Each row is a point. The ring and each string are closed loops that go straight from each point to the next, and from the last back to the first. Before rounding, they use only three directions, however many columns there are. How many times does the string pass through the ring? Passing back the other way cancels.
In the rows, 128 means zero.

Ring, 9 rows:
[[162 124 157]
 [156 104 160]
 [121  86 141]
 [ 93  85 122]
 [ 73  94  96]
 [ 92 101  92]
 [130 114 102]
 [155 131 122]
 [159 138 138]]
String, 25 rows:
[[167 146 166]
 [132 146 159]
 [123 123 142]
 [131 110 132]
 [169  92 148]
 [118 108 129]
 [ 93  98 131]
 [ 58  79 124]
 [ 82  68 121]
 [120  82 125]
 [114  75 122]
 [ 48  78 105]
 [ 54  86 110]
 [101  67 129]
 [146  78 141]
 [143  99 134]
 [120 105 139]
 [126 111 156]
 [167 118 182]
 [197 115 177]
 [182 114 158]
 [149 115 139]
 [120 140 136]
 [128 158 146]
 [163 147 159]]
Times through: 2
String, 29 rows:
[[ 51 114  69]
 [ 84 116  99]
 [ 74 115  88]
 [ 43 115  67]
 [ 77  93  75]
 [105  89  98]
 [133  95 121]
 [ 76 103 104]
 [ 78 100 109]
 [131  98 127]
 [150  77 138]
 [126  73 144]
 [119  79 152]
 [155  74 167]
 [179  81 160]
 [160  94 145]
 [125 107 136]
 [157  93 148]
 [172  75 169]
 [126  81 157]
 [ 78  98 132]
 [102 108 123]
 [127  91 128]
 [146  90 130]
 [116  98 119]
 [ 64 107  98]
 [  7 103  61]
 [ 66  96  76]
 [ 72  98  72]]
Times through: 0

Ring:
[[ 68 109 157 139 196 129]
 [ 77 101  92  91 168 104]
 [120 125  88  93  92 135]
 [149 149 133 121  65 149]
 [157 161 200 148 107 114]
 [105 136 205 160 175 120]]
String, 27 rows:
[[ 71 104  99 114 148 159]
 [ 95 118 127 118 145 130]
 [ 98 117 125 109 153 108]
 [ 77 107 103 114 144 155]
 [ 64  88  52  71 163 110]
 [ 96 102  67  63 152  69]
 [115 122 113  94 136  89]
 [111 126 122 115 118 138]
 [113 129 122 122 103 159]
 [133 137 134 111 110 112]
 [154 149 143 113  86 110]
 [180 170 164 135  39 149]
 [150 157 170 150  68 173]
 [124 140 158 139 110 149]
 [138 144 168 127 124 101]
 [178 169 204 137 100  82]
 [174 172 203 155  72 137]
 [144 155 172 154  74 178]
 [133 141 155 126 115 119]
 [159 152 153 114  92  97]
 [164 152 127 104  63 115]
 [135 136 130 103 115  95]
 [111 127 111 116 100 159]
 [ 98 109  42  78  83 163]
 [ 97 100  45  51 137  74]
 [ 90  99  69  62 165  61]
 [ 55  83  51  72 173 112]]
Times through: 1
